Each row is a point. A path goes straight from each point to the next, and from the last back to the first. The post is the endless flat space through its rows: a point in 2 columns, a line in 3, a plane in 4, and so on, so that a path can go around it. Count how often the path circles the post. Going back the other way cancels.
In the rows, zero is written as 128.

Post, one row:
[[120 116]]
Path, 25 rows:
[[ 85  83]
 [ 83 161]
 [156 159]
 [162 113]
 [119  96]
 [ 67 114]
 [102  76]
 [163  92]
 [128 133]
 [ 90 154]
 [ 88  83]
 [ 99 116]
 [114 153]
 [156 138]
 [136 129]
 [118 133]
 [162 110]
 [164 136]
 [108 163]
 [ 84 120]
 [106  66]
 [151  73]
 [ 96  78]
 [162  69]
 [135  89]]
Times around: 0

Post (3 x 4):
[[159 140  70 145]
 [156 136 120 137]
 [119  93 169 116]]
Path, 24 rows:
[[ 94  82 164 106]
 [130 114 118 101]
 [171 116  75 138]
 [130  95 105 177]
 [136 163  97 161]
 [134 149 130 113]
 [118  90  93 103]
 [145 106 105 134]
 [182 120 170 170]
 [201 151 121 156]
 [184 167 152 162]
 [153 173  84 147]
 [163 188  52 142]
 [ 96 106 103 142]
 [119 106 184 134]
 [164 167 154 126]
 [183 163  97 132]
 [176 113  98 132]
 [171 146  82 163]
 [108 119 201 129]
 [156 163 150  97]
 [151 114  72 128]
 [177 124 110 150]
 [166 159 137 150]]
Times around: 4

Post:
[[131 165  82 125  67 124 153  78]
 [139 169 161 174  95  97 132 165]
 [142 141 165 125 111 128 121 132]
 [103 118 179 126 159 108 132 118]
 [141 114 119 124 168 133 132 136]
 [135 146  82 129 177  93 113 125]
 [105 119 145  96 147 126 129 136]]
Path, 30 rows:
[[136 154 156 114 148 150 123 146]
 [123 156 111 147 174  76 150 127]
 [145 180  91 117  89  72 136 129]
 [112 147  98 200  43  70 183 120]
 [ 95 123 180 163 128 132 125 104]
 [138 133 126  97 137 161 130 105]
 [154 155 132 127 150 136 137 125]
 [133 155 133 138 153  42 128  93]
 [138 116  95 119 131 123 122 185]
 [104 145  73 113 107 112 116  91]
 [ 64 173  93 100  87 134 131 134]
 [118 177 172 133  85 108 155  40]
 [140 122 140 129 136 123 161  80]
 [147 105 145  82  95 122 121 101]
 [ 53 155 136 135 141  57  98 161]
 [141 176 105 124  83 144 110 100]
 [111 157 124 106 109 111  99 102]
 [145 111 123 142 146  89 122  77]
 [176 107 151  85 126 147 121 105]
 [164  74 159  41 210 187 129 156]
 [115 136 121  61 198 158 109 176]
 [169 149 178 132 117 131 134 168]
 [145 127 139 101 136 107 112 102]
 [131 115 129 116  86 140 122 172]
 [ 77  75 249 129 156 156 151  94]
 [151 217  76 151 128  95 123 111]
 [155 143 111  98 158 118 133 149]
 [122 131 203  92 102 107 119 113]
 [103 165  98 142  74  64 129  93]
 [132 133 159 109 103 155 103  99]]
Times around: 4

Post (8 x 9):
[[139 126  94 102 129 136 149 151 136]
 [159 143 116 131 134 128 115 142 139]
 [138 128 139 124 124 150 120 109 118]
 [128 180 121 144 118 187 108  97 113]
 [152 115 126 160 151 149 150 140 127]
 [119 135 104 113 116  63 174 130   7]
 [115 134 151 109 134 113 122 177 174]
 [114 141 119 165 100  91 147 124 118]]
Path:
[[119 172 101 133 117  98 143 103 135]
 [131 140 103 177 132 156 128  75 109]
 [ 97 136 172 136 120  73  83 171 131]
 [121  71  86  61  99 128 165 177 102]
 [ 91 166 103 124 120 141 108 107  72]
 [131 140  99 128 137 115 127  92  81]
 [133 127 182 156 157 121 144 136 132]
 [142 129 174 155 140 146 177 148 102]
 [143 170  63 171  62  83 139 122  84]
 [109 172  91 115 131 176 120 182 167]
 [ 51  86 163 103 149 124 175 115  57]
 [144 108 135  35 185 153 143 131  65]
 [152 166 133 100 147 126 156 126  98]
 [162 175 113 172 157 189 159 185 133]
 [151  95 112 142 133 140 164 147  95]
 [120 154  87 130 136 178 114 157 143]
 [168 135 119 159 164 132 112 112 139]
 [133 157  47  61 118 155 164 115  88]
 [167 105 177 169 157 182 144 108 110]
 [164 137 139  99 119  99 100 162 122]
 [155 135  97 193 154 167 137 171 161]
 [139 117  58  67 132 115 162 151  63]
 [141 102 184 148 187 145 141 125 140]
 [159 142 174 194 155 104 163 123 121]
 [126 126 148 141 108 116 178 135  83]
 [191 116 133 142 136 122  95 141  87]
 [107 112 129 173 132 103 151 158  59]
 [127 101 157 105 120 160 104 152 117]
 [151 141 104  90  51 124 128  96  97]
 [130 120 144 148 121  95 193 104  40]]
Times around: 3

Post (11 x 12):
[[144 151 160 129 149 152 129 127 148 177 124 135]
 [ 73 130 124 155 120 178 111 159 133 168 144 113]
 [154 122 187 145  97 118 101 144 143  92 108 117]
 [106 117 153 120 152 141 101 118 129  89 128 149]
 [ 90  72  79 133 117 148  98 108 109 166 153  75]
 [140 148  99 176 132 155  98 149 115 168 125 111]
 [113 111 161 128 124 108 113 140  83 147 136 102]
 [ 86 141  90 135 132 166 150 150 114 148 144  87]
 [134 126 215 169 124 108 134 121 137  77  61 139]
 [116 143 160 161 101 122 105 102 161 109 123 148]
 [ 77 123  87 113 131 139  96 175  95 192 125 104]]
Path, 31 rows:
[[117 119 145 139 131 164  75  79 163  71 147 126]
 [120 103 179 125 146 122  77 151 126 166 113 123]
 [ 96 109 154 160 113 112  44 187 112 143 124 149]
 [130 155 175 158 167 144 131 186  96 138  76 156]
 [107  90 127 148  84  99  92 139  96 158 102 107]
 [172  57 157 221  47 122  13 161 147 121 119 114]
 [100  81 170 171  79 103  94 194  86 169 111  56]
 [ 99 117 119  79 148 170  81 116 155 122 177 129]
 [110 134 180 125 158 189 136 139 131 150  92 112]
 [154  89 193 181  80  89  81 146  45 155  85  95]
 [ 95  96 110 112 138 140  82 182  71 119 188 125]
 [ 95 108 120 185 111 131 110 158 121 123 150 109]
 [ 37 123 186 200 126 178 126 108 205 100 108 132]
 [159 163 181 146 129 142 162 150 127 134  83  72]
 [ 83 114 119 120 118 151  79 137 133 140 115 128]
 [ 95 103 106 151 122 139  74  95 101 177 116 149]
 [125  93 139 158  73 116 130 110 134 164 177  93]
 [ 99 152 128 172 132 133 156 113 125 114  90 140]
 [ 62 145 154 136  90 110 124 100 145 117  86 164]
 [125 112 167 125 158 189 158 155 131 137 101  81]
 [ 73 140 157 164  84 111 115 167 128 145 115  86]
 [161 145 115 130 167 128 116 143 120 125 107 124]
 [ 77  65 131 178  80  87  75 109 130 157 114 140]
 [127 147 139  75 160 162 134 108 148 177 150 155]
 [ 86 102  97 156  78 147  99 106 117 153 103  74]
 [129 131  96 157 169 191 135  97 100 111 144 103]
 [117 134 111 147 136 154 125 146 115 142  94 139]
 [ 81 153 138 210 118 152 123  81 188 115 133 193]
 [ 87 109 174 171  87 132  91 142 148 190 139 141]
 [127 120 162 125  87 141  76 158 139 134 136 150]
 [105 176  79  79 172 188 127  84 181  86 149 164]]
Times around: 0

Post, 17 rows:
[[127  91  91 173 144 111 126 162 113  89 127 125  85 161 133  96 119 133]
 [147 104 121 153 157 111 134 117  96 153 145 149  53 116 144 126 157  87]
 [185 107 134 152  65 115  84  84 125 117 111 120 160 126  85  62 134 127]
 [115 156 120 109  88  77 163 167 125 186 110  93 121 129  95 122 104 116]
 [ 96 189 100 162 129 117 146 159  99 115 167  87 137 117 123 118 132 127]
 [180 204 143 166  98  80 121 113 133 112 122 131 111 143 109 125 105 113]
 [140  89 120 132 132 134  91 114 101  83 132 133 114 147  83 148 142 123]
 [122 140 108 135 111 175 143 119 137 124  98 101 142 127 122 180 151 162]
 [ 90 130 115 114 163 135 160 130 110 168 145  79 112 149 135 142 154 154]
 [119 160 122 127 135 138 156  81  94 130  96 155 112 123 112 137 113 105]
 [119 111 150 150  79 133 113 145 120 143  99 108 157 145 117 105 145 163]
 [ 89 167  89 179 144 135 162 168 119 196 134  93 118 130 139 155 116  88]
 [171 130 141 187 119 130 202  80 108  74 161 158 133 163 144 130 110 132]
 [106 113 142 142 110 135 155 119 137 163 163 110 160 117  61  95 167 156]
 [140 170 136 108  86 119  82 111 149 102  96 151 114 126 136 112  81  95]
 [142 165 191 118 145 133 119 132 145 153 113  65 118  98 106 149 123 126]
 [108 186  74 108 166 195 126 173  87 151 135 104 130 123 113 163 144 133]]
Path:
[[104 108 120 101 160 107 158  69 129 155 125 104 125 153 153 122  98 123]
 [106 173  41 144 112 131 171 127 108 130 122 154 125 139  98 166  61  95]
 [ 74 118  73 169 160 131 152 156 138 102 158 112  82 116  83 114 155 152]
 [127 150 151 123  60 129 106 113 163 211 136  83 188 174  73  96 139 131]
 [ 84 133 148  83 111  91 178 103 177 153 142 136 101 112 106 155 132  91]
 [192 153 164 160  90 121  78  73 110  72 132  78 221 156  84 144 124 156]
 [169 140 122 147 154 129 222 143 180  72 116  89 121 205 114 171  72 236]
 [130 113  74 180 116 114 105  99 119  64 161 201  33 156 230  86 123 113]
 [141 162 100 143 130 135 131 134 136 106 128 146 106 178  85 139  70 128]
 [203 102 178 166 130  96 124 140 145  79 152  83 101 139 172 162 114 156]
 [ 99 133  87 105 186 116 190 141 114 128 183 150  84 132 160 162 163 136]
 [125 102 139 130 104 164 128 108 114 159 129 140 192 134  93 128 163  81]
 [170 142  48 193 109 144 156 123 123 116 159 109 151 112 182 131 129 105]
 [115 118 132 190 125  90 165 160 185 119 155  91 104 119  59 128 103 142]
 [148 162 209 200  82 105 151 100 121 141 165  65 173 121  84 135 143 142]
 [122 177 119 131 106 162 134 194 166 130  85  90 134 161  87 144 146 169]
 [156 180  92 134 179 135 157 158  93 139 104  87  88  76 134  65 170 127]
 [102 164  70 106 100 128 111 189 116 182  77 114 154 133 104 155  98 123]
 [150 152 100 168 148 137 159 147 110 129 147 156  68 157 153 170 118 156]
 [109 110  90 144 144 124 146  89 136  94 105 113  79 164 157  74 106 159]
 [172 143 151 132 142 107 152 113 116 112 189  48 116 114 122  97 149 123]
 [118 182  64 109  78 176  40 181  73 130 121 166 127 126  78  93 137  59]
 [132 136 107 154 155 134 193 132 133 174  98  59  90 122 141 178 105 125]
 [114  99 156 147 140 161  98 130 112  98 138 162  58 107 146 184 181 175]
 [109 103 168 194  84 136 105  85  97 176 100 158 142 118  84 106 149  96]
 [100 153 114 110 120 136 138 125 132 159 145  53 166 161 102 105 164 149]
 [107 106  81 156 187 133 100 154 103 135 152 140 101 137  91  70 205 112]]
Times around: 3
